Each row is a point. The window is the flat piece filled in between its corners: a triangle in 3 columns, a solid with four corners in 4, and so on. A path goes straight from each point to the next, and from the last back to the first. After which points does the path pass through the window?

Window (3 x 3):
-68	-6	5
45	-2	-16
49	33	-28
Path:
(1): 46	36	-5
(2): 94	52	14
(3): 69	12	-72
(4): 31	-21	-56
(5): 46	9	4
(6): 66	17	28
(7): 58	-9	-72
(8): 36	19	-59
Through the window after points: 4, 8

Window (4 x 4):
70	-60	45	-5
-15	88	-24	6
18	9	-69	7
-20	11	19	-2
Path:
(1): -33	71	-59	-29
(2): 8	62	-22	-59
(3): -10	65	-17	36
(4): 20	-22	-40	40
(5): 27	-33	-54	-63
(6): 52	-72	40	-26
(7): 47	-70	49	34
(8): 22	-2	-28	61
(9): 21	15	-43	-35
(10): 55	-42	53	-48
(11): 48	-41	67	30
(12): -22	75	-48	34
Through the window after points: 2, 8

Window:
50	39	-30	-17	75	27	-28	4
33	8	-23	34	34	27	48	21
-14	-47	13	-22	-15	-121	44	-9
67	-99	-20	80	21	-14	39	39
-47	34	71	51	10	-36	-17	14
13	-7	105	-13	-18	32	-4	6
3	-34	-33	-18	-9	2	-6	32
90	109	15	29	18	26	-26	9
Path:
(1): 34	16	33	-4	19	-30	11	45
(2): 8	-22	18	10	18	-22	19	40
(3): -1	-39	5	34	5	-9	6	-17
(4): 6	20	10	33	21	13	-18	-42
(5): 14	23	16	5	44	-19	10	64
(6): 41	11	12	-3	34	-24	-12	54
(7): 16	-3	6	10	3	8	-24	-67
(8): 30	-9	-7	7	-1	-5	-6	-43
(9): 44	8	31	-38	39	-24	30	84
(10): 44	18	11	13	32	-9	-7	42
(11): 39	17	2	26	21	8	-16	-22
(12): 19	18	9	38	-16	-6	-11	-66
Through the window after points: 4, 12

Window:
-30	53	-62	90	0	16	-34	39	35
-55	-82	-16	-120	-31	-111	-30	-48	58
-28	-29	-4	46	79	59	53	41	40
82	26	-46	-40	-44	40	51	28	-40
-15	-49	-5	76	-57	-82	-53	35	48
16	29	59	10	-27	-4	71	10	13
47	-9	40	-66	-13	57	18	-30	-12
33	32	-21	54	1	-39	14	-70	-13
-22	-50	35	-54	-52	52	111	-38	1
Path:
(1): 37	-32	2	14	-40	-4	25	-16	109
(2): 5	-29	-13	55	-41	-36	-25	14	75
(3): -20	-37	7	43	-35	-59	-17	31	4
(4): -41	-42	33	-45	4	-68	-13	-1	-39
(5): 1	-24	-24	-50	-43	-37	19	-46	81
(6): 82	10	-29	-19	-47	27	38	1	73
(7): 24	2	-18	-18	-28	12	33	15	-60
(8): -27	-2	-1	26	-23	-31	23	8	-35
Through the window after points: 2, 4, 6

Window, 11 rows:
-86	-30	25	-26	-74	3	76	-23	-7	61	-22
0	-13	-40	6	23	70	39	34	12	-79	63
0	-71	34	22	-58	-65	20	-49	-90	72	25
12	-38	20	-51	18	32	-49	11	32	-54	36
-24	41	-12	-40	27	-25	14	24	3	-74	49
3	31	3	-13	-18	33	-14	101	18	-46	57
34	-11	30	1	-108	-17	-6	-121	-43	63	36
-55	26	48	1	20	59	-20	8	-21	-35	45
-80	-30	-22	18	-91	-21	-22	-45	-51	33	-29
4	25	-38	-60	39	43	-30	33	-33	1	45
-51	-9	13	54	-30	-13	8	-54	33	80	-23
Path:
(1): -63	-16	-11	-6	-37	-3	-4	-30	1	35	43
(2): -4	-2	20	23	-19	20	18	-12	-15	1	-24
(3): 15	24	32	-8	-19	42	6	5	-45	-16	-57
(4): -66	-15	24	-15	-19	19	8	-11	2	6	52
(5): -56	-35	-2	6	-47	10	-12	-36	6	46	47
(6): -1	-11	21	16	-28	-3	9	-25	-26	26	-30
(7): 2	1	20	34	-19	-1	8	-18	-7	-3	-32
(8): -100	-29	-18	-27	-35	-9	-13	-36	26	72	65
(9): -76	-19	-17	12	-49	-21	-17	-16	-14	40	97
(10): 33	21	29	-4	-31	1	48	-20	-54	6	-43
(11): 9	8	19	17	-16	14	16	0	-26	-29	-47
(12): -66	0	-19	-17	-40	18	-23	-19	13	20	66
Through the window after points: 1, 3, 7

Window, 12 rows:
59	5	-25	-68	2	10	33	67	74	-27	-38	-19
-15	48	-47	-6	41	36	-60	-47	-20	-68	-32	24
41	43	22	-2	-61	-69	37	3	-61	26	61	-14
-30	-44	20	-19	-16	-79	-22	-25	-41	-50	-23	34
-48	11	-6	5	-27	13	-42	56	-19	31	-35	-7
27	22	15	-15	37	28	90	30	-8	-16	-26	-20
19	-18	-5	-21	2	86	7	-9	54	-56	45	-11
10	44	21	-13	80	39	-23	51	28	3	-33	-31
-14	58	-32	-27	7	12	-20	-121	-28	36	50	-12
7	53	10	74	49	-5	49	7	3	49	-2	4
-24	41	-12	-26	39	-43	38	70	-9	41	30	11
53	-27	-16	-44	0	-76	7	-12	-85	11	3	48
Path:
(1): -12	-1	-28	-1	7	-18	-20	18	-27	-5	-12	-20
(2): -2	26	20	-27	-20	6	-15	14	-31	25	-22	56
(3): -9	36	13	-18	6	11	5	25	10	-7	5	15
(4): 3	25	-12	8	24	2	12	17	-2	2	-11	-55
(5): 40	-18	-46	18	9	-59	-31	37	-3	-19	28	-71
(6): 4	35	18	-63	-9	-9	27	-18	-24	20	-16	78
(7): 55	53	42	-39	-15	26	26	1	28	-18	-14	62
(8): 15	-8	-35	-29	9	-10	8	29	12	-19	-1	-35
(9): 28	-22	-48	-4	41	-33	35	66	-14	-28	-26	-57
(10): 10	49	69	-20	8	28	1	11	0	3	-16	68
(11): 5	35	9	-35	-10	33	15	-16	4	43	1	61
(12): 6	29	-16	9	33	-17	18	-12	-17	-3	16	-31
Through the window after points: 1, 7, 11

Window, 14 rows:
5	-83	-53	21	59	26	38	-5	15	-10	50	22	13	36
48	33	-61	-35	79	44	-31	1	-64	25	-32	21	61	-38
-32	42	51	-62	-70	-42	10	-115	14	8	-36	45	25	-1
-28	-83	-7	-10	8	60	-11	59	0	6	11	76	-19	-44
41	-59	-39	10	-64	-30	2	-71	-21	4	-63	-54	6	-2
1	13	-103	-65	19	-31	-32	42	98	33	29	13	52	-37
-1	-8	-42	22	-11	-30	-19	-26	29	-63	4	70	-6	17
91	-20	14	-15	23	-38	-42	-8	60	-55	3	-83	12	-9
-68	39	-84	81	-19	-31	-1	54	42	45	-28	29	36	-8
55	50	1	-25	0	-37	37	76	-35	5	-32	22	-76	-46
8	11	-52	-20	-70	-3	-7	29	50	35	83	14	-8	-6
80	-12	44	-10	-49	-14	30	21	12	62	-45	45	-30	49
-4	24	2	-53	-74	-42	-6	-11	49	-121	-57	-30	92	-46
45	91	-50	15	-1	7	25	-7	30	4	-66	18	-14	-62
Path:
(1): 45	-7	-20	1	-18	-27	7	12	22	0	-5	19	30	-26
(2): 50	-15	-39	8	-19	-53	15	-36	18	11	14	39	58	-30
(3): -23	13	-48	-19	-7	3	-31	15	46	-46	-24	19	-24	9
(4): -60	19	-97	-28	15	50	-6	8	73	-56	-54	-26	-30	-17
(5): 73	-28	-8	2	-3	-63	-9	-16	-25	20	41	31	76	-33
(6): 62	24	37	26	-19	-31	27	-24	18	-12	11	28	66	-97
(7): -27	-29	-82	-46	5	-1	-9	32	36	-33	-19	-11	-4	48
(8): -11	49	-26	-38	-6	2	-44	-1	28	-16	-36	1	-38	-7
Through the window after points: 2, 6

Window:
-46	-56	-27	-73	-70	-55	45	47	-26	19	64	-70	-44	-8
-65	-96	21	-7	-46	-46	7	51	45	64	-16	-82	-22	40
112	-101	19	-57	-6	-68	2	34	-59	76	19	-72	84	38
12	-36	-40	52	-1	72	-70	-54	-10	9	15	-57	5	-47
-39	-99	26	-74	4	-37	44	105	57	-40	19	-59	-47	-10
-38	1	21	-82	18	-66	12	54	26	59	13	-76	-18	-39
30	-24	-28	113	-10	-9	24	-22	-20	18	2	-29	69	-51
-72	-86	6	-70	29	-97	5	6	-20	3	13	-20	-32	7
20	-25	-27	41	15	78	56	-111	19	51	22	-5	5	-37
-17	-51	-8	58	-4	87	7	13	-57	65	-24	11	14	-56
6	-2	-37	45	-32	70	-28	-41	19	33	27	52	81	-17
-63	-7	14	34	2	94	24	-67	-25	-5	22	-49	75	-27
37	29	3	95	2	72	-3	-27	-43	18	4	-4	8	41
112	-58	-1	-113	-64	-102	21	-3	-55	25	-93	-67	64	16
Path:
(1): -7	-66	-77	18	-5	-14	12	33	-7	42	-9	-49	46	11
(2): 33	-54	-82	-51	-41	-34	63	5	-28	22	-96	-91	59	24
(3): 52	-43	53	-54	-41	-52	-21	-3	-31	29	21	-12	17	-19
(4): 70	-84	60	-30	-53	-46	22	-24	38	10	-7	-9	10	-3
(5): 9	-19	-55	-36	1	-15	-5	10	-71	47	-22	-62	61	0
(6): -2	-50	-50	-31	21	43	32	11	-11	35	3	-81	27	20
(7): -3	-27	62	59	-50	-60	14	-18	-19	22	16	24	18	-31
(8): 12	-49	68	-23	-71	-36	26	3	-32	53	64	-61	-46	-29
(9): -65	-36	-107	-53	13	-9	22	47	5	2	-13	-40	30	0
(10): -24	-65	-35	-35	20	-21	30	9	32	17	8	-58	20	-16
(11): -13	-52	38	-44	-30	-30	7	31	-28	35	21	-39	-18	-31
(12): 12	-44	3	51	-40	10	2	-33	-12	22	28	-25	22	-28
(13): 10	-14	-52	12	79	10	58	23	-3	59	-60	-58	42	15
(14): 16	-40	-60	7	2	10	28	-13	-30	28	-13	-53	35	4
(15): 10	-30	29	11	-34	-5	-12	-20	-18	50	7	-12	30	-27
(16): 24	-31	77	-4	-36	57	18	-57	-39	5	22	3	3	-46
Through the window after points: 2, 4, 8, 12
